Each row is a point. Two turns around zero, p and q, are shown by what they do to some points. Where does a point land after both, in the order given? Backwards means that the second turn is done in reverse. Each puzzle has new turns, and all numbers are rounded.

Turn p:
[  5  -3 -21] -> [  2  16 -15]
[-17 -35  -3] -> [ 13 -24 -28]
[25 30 -4] -> [-5 31 23]
[-12   3  -3] -> [-11  -4  -5]
[ -4 -12  22] -> [ 10 -22   8]
[ 4 17  9] -> [-8  4 18]
Turn q:
[-14  25  23] -> [29 -8 21]
[-23  -7  -2] -> [-10   6  21]
[ 30 -17  -7] -> [-15  -8 -31]
[  2  -9 -29] -> [-18  22 -11]
[13 -3 -2] -> [ -2  -3 -13]
[-8 11 18] -> [ 15 -10  13]
Where do these land?
q, then p: [ 19   5 -11] -> [ -6  19 -11]
p, then q: [ 4 -2  0] -> [ 2 -1 -4]
q, then p: [-48   8   6] -> [  3 -24  43]
p, then q: [ 12 -14  -7] -> [  5   5 -18]
p, then q: [  1  17 -13] -> [14 10 13]
p, then q: [ 12 -14  25] -> [ -6 -25 -17]

Turn p:
[-32   1  11  17 -11   6] -> [-21   5   9  28  -7  14]
[ 11  20   8 -18 -14  32] -> [21 -7 12 -9  9 36]
[-20   3  22  11   8 -29] -> [ -9  13  19  25  -3 -26]
[-26  26  15  -1 -28  -5] -> [  0  10  32  19 -23  18]
[ 15   7 -35 -48  -9  11] -> [  9 -22   7 -55 -12  15]
[ 16 -26   3  34   5 -18] -> [  3   6 -35  22  -1 -27]
[ 28   2 -36  -8  25   9] -> [  3   7 -24 -45  14  -3]
[  8 -33  12  11  24  -6] -> [ -6 -12 -20  13  22 -28]
Turn q:
[ 29 -22  -3   0  31 -26] -> [23 -2 29 -5 39 -8]
[ 32 -25  20 -13  14   4] -> [  1 -19  21 -11  31  23]
[ 32  -5  24   9  24 -15] -> [  1 -12  43 -11  19  -4]
[ -3  11 -19 -26 -16 -23] -> [  1  41 -13  -7   6   2]
[-29  29   0  11 -14  31] -> [-24  -5 -19  20 -40  -2]
[-23  15   2  -1 -14   0] -> [-14   9 -17  -3 -18  -8]
[-12  -3  -8  15 -32  -5] -> [ 14   5 -17 -16 -27  -1]
[ -8  25 -20  26 -23  42] -> [  2  -5 -11  31 -52  14]
[-19 -24   6 -21  31  -8] -> [ -8 -12 -16   0  41 -17]
Where do these land?
q, then p: [-39  -5 -27 -30  -4  22] -> [-30  29 -29 -27 -15  11]
q, then p: [-38  29   2  16  23 -12] -> [-12  19  10  16 -38 -30]
p, then q: [ 26 -15   1  25   8  16] -> [25 10  7 32  6 -5]
p, then q backwards: [-11  -5  30  30  -1 -18] -> [ -8  25 -28   2  27   8]
p, then q: [ 24  12 -19   9  -3 -31] -> [  2  42  10 -10  -6  11]
q, then p: [ 19   3  14 -10 -19  17] -> [ -6 -16   5   5  10  30]
p, then q: [ 18 -19  -1 -41  -3   5] -> [ 14 -10  -6 -17  37  20]

Turn p:
[25  7 21 -5 10 -3 -4 20 -2] -> [12  7  3 -7 17  9  3 25 20]
[-10  10  22   6 -16   9  13  14   2] -> [-12  17  26   3   0   6 -12   2  10]
[-16 -26 -16  -9   9 -29  19 -12  19] -> [-23  -8 -22   1 -20 -20  27 -18  12]
[ 14   7  17  19   8  10  -7 -25  20] -> [ 25 -18  20  11  13  -5   2 -16  13]
[-13  -2  10 -18 -11  14 -23 -19  -7] -> [ 15 -11   8 -20 -20  -5 -22  -5  -8]
[-23 -20 -30 -26  13  28  22  -7  27] -> [-13  20 -21 -25   1 -22   4 -50  -7]
[ 18   8 -12  32  34 -34 -20  32  -4] -> [-15 -28 -18  15  43   9  21  38   1]
[-27  -4 -29  -4 -22  12 -23  23 -19] -> [-26  -2 -13 -16  -7  21 -27   1 -36]
[ 29 -14  20  18 -29  12  35   1 -16] -> [ 14  32  28  18 -15  33  24  -1   4]
[  5   6 -24  -2 -21  -6  -4 -14   9] -> [  4  -6 -20  19 -12   7 -12 -15  -3]
[ -1  27  21 -13  26 -14  -8 -12 -28] -> [ 19  -3   7  -1   1 -34  -6  40  -4]
Turn q:
[-21 -15   1 -12  19  -3 -34  36  -3] -> [  6  13  53 -11  21  -6   6   0  -4]
[-10  13   1  -3  -9  -8  11   2 -19] -> [  0   6   1  -5 -24  -6 -10   8  -8]
[  9  -7  22  23 -13  10   7  -8 -13] -> [ 18 -10  -7  22 -19  11   0 -15  -2]
[-5 -5 -2  1 18 -2 22 37 10] -> [ -9  -4  18   3   4   8  24  28 -21]
[  4   1 -10  25  -9  43  21 -26  -8] -> [ -9 -19 -24  20  -7  39 -27 -11  -4]
[-18  12  -3 -33  27 -33 -20  26  -9] -> [ -8  27  32 -32   7 -35  10   8 -16]
[ 24  25  -3  23 -22  31   1 -12  10] -> [ 14  11 -37  22   7  28 -18   3   5]
[ 20  -6 -27  -7 -20   4   4 -31  -2] -> [  2 -23 -32 -17   5   2 -21  -2  17]
[-32  12 -17 -17  10 -16 -10 -23  32] -> [-44  15   1  -6  15 -23  -6   3  27]
[-11 -11  25 -38   9 -11  -5  25   7] -> [  0  16  29 -26  -6  -3  37   0   7]
[ 18  -8  16  -2  25 -20  -8  -6  -6] -> [  7  -3  -3  -4   7 -22  21 -22 -15]
[ 21 -10  -3  40 -35   4  11 -20   0] -> [ 23 -29 -29  33  -9   6 -16   2  15]
Where do these land?
p, then q: [ -5 -13  25 -13 -23   2  12   7   1] -> [  1  26  -7   1 -10  14   6   5  26]
p, then q: [ 37  -7  11   7  11 -12 -16   1 -14] -> [ 11 -16  -4  -3  12  26  22  16 -18]
p, then q: [ -5 -15  -1  -4 -34 -14   3  30  29] -> [-29  13   9  11  11  25 -16   2  34]
q, then p backwards: [ -9  -9  16 -15  -1 -20  14  11  -4] -> [ -9 -21  17  -3   6 -10  10 -12 -13]
q, then p: [-30  13 -19   8   1  23 -20  26  -6] -> [  8 -12  29 -20  24   0 -24  23   3]
q, then p: [ -5   8  22   4 -47 -23  -5 -39  -2] -> [ -4 -26 -25  36 -11  22 -16 -29  25]
q, then p backwards: [ -4 -23  -8 -15 -11  -4 -12 -22   4] -> [ -6  -7  14  -8   6  -2 -13  -1  32]
q, then p: [ 22   6 -29   3  28  40   6   4 -15] -> [ 20   3  -2 -35  10  -8   2   9 -46]
p, then q backwards: [  4  31 -21  -6  18  -8  -1   0   3] -> [ 17  17 -18  22   2 -15  -8 -10  11]
p, then q: [  4  20 -15   4  48  41 -12 -10  13] -> [ -9 -10 -12 -23  17 -36  13 -32 -37]
q, then p: [ -9 -12  19  27  11 -24  33  -8  -8] -> [-24  -4  17  21 -31  20  21  -1 -12]

Turn p:
[ -9  14   3 -10  11 -12  12  10  -9  17  -4   9] -> [-14  12  14   7 -10 -16 -14   7   9   1  -9   5]
[ -3  11   5  -2 -24 -13 -25 -10  11  -6  10 -21] -> [ 23  -3 -11  -4   0 -20  10  -8  -6  -2  11 -30]
[ -6  -4  -1   8   8   2  12   0  -4  33 -14  -7] -> [-24  -7  -5  17  -9  -4 -10   5  -7  13 -17   0]
[ 16   3   9   4   4  17  -8 -18  -1 -12  -4  10] -> [ -3 -10   6 -20  20   7   3 -11 -12  -7   0   5]
[ -5  10 -18  11   4   2 -13   3  14  20   0  13] -> [  4   0  -5  11  -7 -13 -17  -6 -22   7   7  15]
[ -5  -5   7  10   5  -9 -14   2  -5 -14  -2  -7] -> [ -3  -6 -10  -7  -3   3  -2   3   5 -14  15 -10]
[-1 -4  8 10  6  0  8  3 -9 18 13  9] -> [-16  -6   8  12  -8  -8   9   5  -4  -6  -3  13]
[ -7  -4  -5   1   8  -1  14 -13 -14 -17   6   2] -> [-9 13  0 -1 18  8  8 15  6 -7  6  3]
[ 15 -20  -4 -48 -28  -5 -19  -1  16 -19  -3   4] -> [ 33   6  -3 -12  10   3  13 -41  33  18   4  -6]
[ -5  -9   4  -3   5  30   6   9  -5 -11   2 -21] -> [ -1  -5  -9 -22  -8  18  14  18   1  14  -6   2]
[ 19   5 -15   8   8   6   6   9  -7  18  -4   5] -> [  1 -15   4  11   3  -2 -15   8  -4   3 -15  20]
[ -3  -1   0   0   8  -9  13   8  21 -12   5  -9] -> [  8   6  13   6  -8  16  -2   8   2   7  13 -12]
[ -5   4   8   9 -17  -8   8  -3  -8 -16  -4  13] -> [  2  16   0   1   4   5   5  -5   0 -26  -6  -5]
Turn q:
[ 16   2  14  21   4 -17 -18  20   2  12  -2 -21] -> [  1 -11 -27  14  -6  14 -21  21   2  -5  16   8]
[ -1  16  -3 -28  10   0  11  -4   6  -6  13  15] -> [-11  25  15   2  14  -7   1 -11   0   6   1 -19]
[ -3  18  -4   7   2  11  -2 -17  -7   2   5  11] -> [-11  -4  -3   1   7  -1   3 -23 -11  11  -7   2]
[ -9   2  -4  -1  14  10 -14  -7   2 -13  10  15] -> [  2   2  12  -1  21   8  -7 -18   0   1  -8   5]
[ 11 -15   9   7  -9  11   0 -12   4   3   5   3] -> [ 14 -13  -3   0  -8  -7  -1 -15  -2 -12   1  -5]
[  0 -14  14  13 -24 -15 -11   9 -10   6  -4  -9] -> [ 10 -13 -16  -2 -14 -17 -13  17   6  -3   2  16]
[ -5  19 -13 -13  -3   4  14  19  11 -20  -5 -13] -> [-14  34   5  -8  -3  10  13  10  -5  -8   6   7]
[ -2 -17   0   3  -1   9  -8  -7 -11  21  12  -4] -> [  8 -23   5 -10 -10   0 -14  -6  -3   9   2  -7]
[ 11  -6   2   1 -14  -7 -11  19  -2   4 -31 -15] -> [ 20   5 -18   7 -16   4   4  28  -2   4   1  13]
[ -6   9 -20 -15  -7 -21  13   6  23 -11 -20 -15] -> [-12  30  -4  -3 -10   8  16  26   9  -9 -18  -6]
[  2  -3 -12   4  13   7  11  -6 -10  -2  14  24] -> [ -3  -9   7 -11  20  -1  11 -19   8   8   7  -9]
[  2 -19  13   3   1  -1   4 -18 -19   1  -2  -8] -> [  8 -26   5   0   1 -15   1   7 -13  -6  -3  -5]
[-16   8   4  -2  14  11  12  -2   8   3   4  17] -> [-12   2  21  11   4   3   8 -17   8   6   2   0]
Where do these land?
q, then p: [ 14 -10 -19 -15  -4  18 -11  -7  11  -3  13 -11] -> [ 12  -9  -2 -26  20  -8   4   1   8  11 -14  -8]
q, then p backwards: [  5  14  16  16  14 -16  -4  -4  -6  -9  12  18] -> [  9 -12 -14   2   7 -16  -8 -25 -14   9  -6   8]
q, then p: [ 12   4 -18  -4   3  -1  20   4  -8  14 -18  -3] -> [  3   4   2  15 -10   1   9  19   2  16 -21   2]
p, then q: [-16  15  -9  -1   1  -4   4  16  -5   7   1   3] -> [ -3  14 -19   2   0  -5  -6   3   7   9   0  13]
p, then q backwards: [  7  12  21  10 -16 -18  -5 -14  -6  -4   9 -16] -> [ 18 -17   6  -9   7  -8  22 -23   1  -7   3  -1]
p, then q backwards: [-16 -10  -8   2  -6   3  16 -10   5   3   6  15] -> [  0  26   2  -3   3   7   3   6   7  -9 -13   3]
q, then p: [ 16  -8  -7  17   8  -4  -5  12  -3 -12  -7 -19] -> [ 14   1  -1 -10  -1  14   3  10  10   4   3  27]
p, then q: [ -2  -5  -2 -18  -4  11   7   3  11   3  13   5] -> [ -7  -2  -4  13 -11 -11   7 -11   2   8   7 -12]
p, then q: [ -3  17  16  18 -12   2  -3 -15   2  -4 -16   9] -> [ -1   0   5  -5  17  -6   3  15 -28   0 -12   9]
q, then p: [ 16 -20  -3 -16 -14  19  -8  10   0 -16   8  15] -> [ 15 -15  29  -6  25 -10   0  -4   8   1   0  -5]
q, then p: [  1   6  16  13   7 -18   3  11  15 -11 -24   0] -> [  9   7   3   7 -12  23 -12  10 -17 -16   7  13]
p, then q: [-11  -4 -10 -17 -10  -4 -17  -2  -3  20 -10  15] -> [-12  -3 -17   3   4  -1   0  -5   9  10 -29 -11]
q, then p: [ -1 -19  -3  -6  14  18  -3  15   3  17   7 -13] -> [  7 -19   2 -16  -9  -2  28  -8  -2   5  -7   2]
p, then q backwards: [-22   9  11   0  20  -6   7 -19 -16  -2   7 -17] -> [  0  11  -6 -14   6 -27  25   6 -11  -3   9 -12]

Turn p:
[ -8 -31 -19  -1  26  30  31   8 -14   1  -4  22 -17  -5] -> [-17   2 -32   1   0  34  15 -17 -17 -28 -14  -9   7  24]
[-10   6  22   7  -7  15  25  10 -10   5  19  -1  -5  19] -> [ 12  -5   4   2   1   4  33   3   4 -18  10 -18 -22   4]
[ 24 -17  31  -7 -40  23 -18 -18  -8  15 -15 -13   2   1] -> [ 14 -35  10 -11 -16  -2  -8  25  13  31 -20 -30  -6  16]
[-22  -7  -1 -25  14  -3 -35  26  16 -22  -2  -2  -6 -15] -> [-14  42   9 -30  12   8 -21  21  -4  -3  -3   7   9  -2]
[ 17 -13  -5  26  24 -16  29  22 -15  30  12 -11  -9 -22] -> [-27 -23 -21  19   0  -5   8  -2 -27 -29 -17   5 -22 -27]
[ 15  11 -19  -1  15  -7 -16   1 -19  -5 -35 -10 -16  -9] -> [-14   3 -18 -17   1 -29 -14 -18 -20  14 -10  -6  19  -4]
[-10 -12   5 -12   3 -36  10  27  32  -7  17  27   4  35] -> [-15  43  14  19  -8   0  24   9  28  -9  -3  35 -18   8]
[ 16  13 -25  -3  23 -26 -31 -14 -20  35  26 -20   5  -7] -> [-24 -33  -2   4  21 -29 -18  12 -29   9  25  34  -1  -3]
[  5   1  32  10   4   5 -19 -25  10  38 -37  26  15  -8] -> [  2 -21  26  10  -2  16  20   3 -16  50 -30   0  22  -8]
[ -2   1  32 -25   2  15   7 -22 -18 -29 -13  20  11  16] -> [ 29   1  18 -14  -4  -4  24   1  13  -9 -12  -9  34  30]
[-10  27 -18 -14  13 -30  29 -29   0  -4  14 -17   2 -16] -> [  2 -19  -3  -8  -9 -10  -1 -21   6 -24  33  33  19 -27]
[-16 -14 -18  25   4  20  -9 -15   4 -19   1 -28 -11  30] -> [-20   1   1   4  27   3 -15 -24  24  -1  21 -33  -3  16]
[-10  21 -31  -1 -31  13 -21   5 -19   2   3 -27 -24  -4] -> [  6  -3 -18 -31   0 -11 -28 -10 -12  16  33 -16 -26   4]
[  3   3  -3 -21 -11 -15  23  29   1   2  19 -13  36  -5] -> [  5   9   8  17 -36  -9  -6  26  -6 -30  17  10  -9  -9]
[ 34 -11   7  11 -33  30 -23 -14  36 -19  -2 -16  -2 -14] -> [ 20  -9 -16   5   7  11 -37  24  38  28 -14 -28   2  -9]
[ -4   3   3  27  13  10 -10  32  37  -6 -10  33  -8  26] -> [ -6  51  -5  26  23  14  22  -3   7  22 -14  -8 -10  -4]
[-24  20   7   5 -20 -28  27 -22 -12 -17   6  32  24 -24] -> [ 47  -3  27   2 -18   9   2 -32  -4 -19  -2  33   4 -11]
Turn q:
[ 22  11  -9 -25  -1  24 -36  -9   8 -17  -5  14  10  -9] -> [ -6   8 -21   0  20  12 -31   2 -23  -9  27   4 -20  15]
[-15 -15 -23 -19 -27  31 -25 -16   9 -29  15   5 -12 -25] -> [-18  -9 -19  20   2  26 -22 -29   0 -38  12  28 -12  12]
[  5   6  -9  31  16  14  15  -6  10  -7 -15   2  -9  35] -> [ -8   9   5   7  -4   2  28  17  11  33  -5   8 -19  22]
[ 10  26 -20  -5  -2  11  12 -11  13  12 -18  -6 -45  -1] -> [ -9  -7 -32   9  -4  13   7 -23   3  36  -8 -10 -27 -10]
[ 28 -38 -12 -13 -14 -15 -35 -24 -31 -13  -9 -14  18 -10] -> [  4 -19 -22  10  32  13 -33  20  10 -21   6  -8  40  27]
[-25 -15  16  -6  -3 -29   1  38   9  25  -8 -11  18  23] -> [  4  25  22 -41  12 -11  17   1  23 -10 -12  -8  21 -23]
[-20  25  18   1   9  -8  42   6  11   7  -4 -15  20   6] -> [ 15  31  24  14 -14 -11  28  -3  -5   9  -2 -17   2 -26]
[ 22  21   7  26 -11  32  14   4   0   8  -4  24 -33 -13] -> [ -3 -20   3   8 -27  -1 -21   0   2  28 -13   2 -48  -1]
[ 13  11  -9 -11 -38  13 -21 -37   8   1  36  23 -12  -4] -> [-24  -9 -18   0 -33  13 -32 -29 -12 -14  15 -12  -7  34]
[-15 -45  29 -25   6  -3  -9   1 -30   8  -3 -19  27   5] -> [ 16  -7  40  -6  40   7  -9  -3  10 -19   5  -5  42   0]
[ 15 -26   9 -13   6 -26   6  30 -14 -18  11 -32  15  13] -> [ 24 -13   6 -10  22  -3  26  25  17 -33   6 -21  16  -5]
[-22  20 -13  13 -13  -7   5  17  -5   0  -7  -9  21  -4] -> [-14  26   1  10  -3 -13   5  10  -2 -15 -24  -2   2 -17]
[ 28   5 -27  22  10  27  17 -24  34   9   0  38 -19 -28] -> [  4  -8 -24   8 -46  32 -17   7 -17  38   5  30 -26   4]
[-15  -3  28  18  25 -22 -11  11   1  11   7 -30   6  -1] -> [-11  -8  20  -8   7 -28  18  12  10   5  17   0  26 -26]
[-28 -13  37 -11   3 -48   0  12 -13 -14  -7   4  10   6] -> [ 31   9  14 -14  14 -45   8 -13  14 -18  -2   2  31  -2]
[ -5  31 -22  16  34   6  25   7  -8  17  12  25 -14   6] -> [ -5  -7   3  -6 -20  -4  27   3 -41  29 -27   8 -18  -3]
Where do these land?
p, then q: [ 23 -28  17   4 -21 -27   1  21   6 -20 -14  33 -11 -15] -> [  9  29 -33  -1  16 -11 -24  -3  21  33 -13   4 -25  -1]
q, then p: [-17 -25 -13   5   5  21  27  -6 -12 -13  10  32 -13  26] -> [  9  -4  -6   8 -11   1  42 -14  21  17 -20 -20   7  28]
q, then p backwards: [-22 -18  34 -26 -19  11  -9 -11 -11  36  -3   6  13  15] -> [-44  -9   1  13   2  -3 -24 -24  -3 -32 -25 -10   9  -3]
q, then p backwards: [ -7  10  23  20 -21   1  10 -12 -17  -1  23   1  37   1] -> [ -4 -15   8  -8   0  -7   1  16 -11 -13 -16 -17  48  12]
q, then p: [  4  25   4 -23  24  20 -18  32 -28  11   9 -26   7 -17] -> [-19 -10   5 -33  20  -3 -10   0 -29 -44 -21  -6  10  -9]
q, then p: [-16   9  19   9 -13 -12 -25 -17 -28 -28  10 -28 -14  31] -> [-31   6  36  19  11  -8   9 -25  35 -23  12   9   1 -11]
q, then p: [-18  22   2  -9  -7   6  26  16  -3  17 -29 -14  33  17] -> [ 12  -5   0 -13  -1 -19  17  -1 -19   7   7 -21  19 -49]
p, then q: [-24   6  -1   8 -20 -18   6 -16  -5  19  15  -7 -13 -18] -> [ 13 -30   2  -3  -4  13 -20 -28   0  -1  11  13   0   9]
q, then p: [ 44 -14 -17 -15 -19 -17   7   0 -16  -8 -18  17 -29 -26] -> [-32   3 -36  13   0  -7 -41   3   3  27 -11  -6   6  24]
q, then p backwards: [  0  10 -23 -19   1  24 -27   6   5 -11 -35   1   2   5] -> [ -5  -7 -23  19  13   5 -24  19  12  -4  25  14 -26  -1]
q, then p: [ 41  26   0 -26  38   7  -8 -10  40  24  23  33   8 -19] -> [ 17 -35 -25 -30  -2 -10 -11  30 -35 -10  23  13 -34  40]
q, then p: [-19 -10 -21  18  27  -6  23  -2  30 -15  29 -25  32 -26] -> [ 57  10  -6  24 -15  19  -4  -7 -16 -35  -9  -7 -22  -8]
q, then p backwards: [ 11   1  12  14  -2  14 -26  -1  23  20  -4   9  35  14] -> [-26  -5  -9 -30  -3   1 -34  18  16  -3   0 -18   7   4]
q, then p: [ -3   9 -18  19   0 -19  24  20  13 -24  24   6 -23  -6] -> [ 10   6 -25  -2 -34   4  -9 -29  21  -8 -16   8 -18   2]
q, then p: [-20  12 -21   6  18 -29   0 -15 -12  21 -31  -6 -31   9] -> [-28 -18   6  20 -30  13   5 -25 -25  14   9  17  21  -9]
p, then q: [ 15 -28 -30   8  -4  17  14  19   3 -27  -6 -20   1  23] -> [-45  17 -25  13   2  -9  30   3  18  -8   8   2   0   7]
q, then p: [  8  -6  33   8  13   8 -25 -21  11   0  -3 -12 -35 -15] -> [-21 -20  12  10  21  29  -7  14   9   0  -2  34 -19   6]
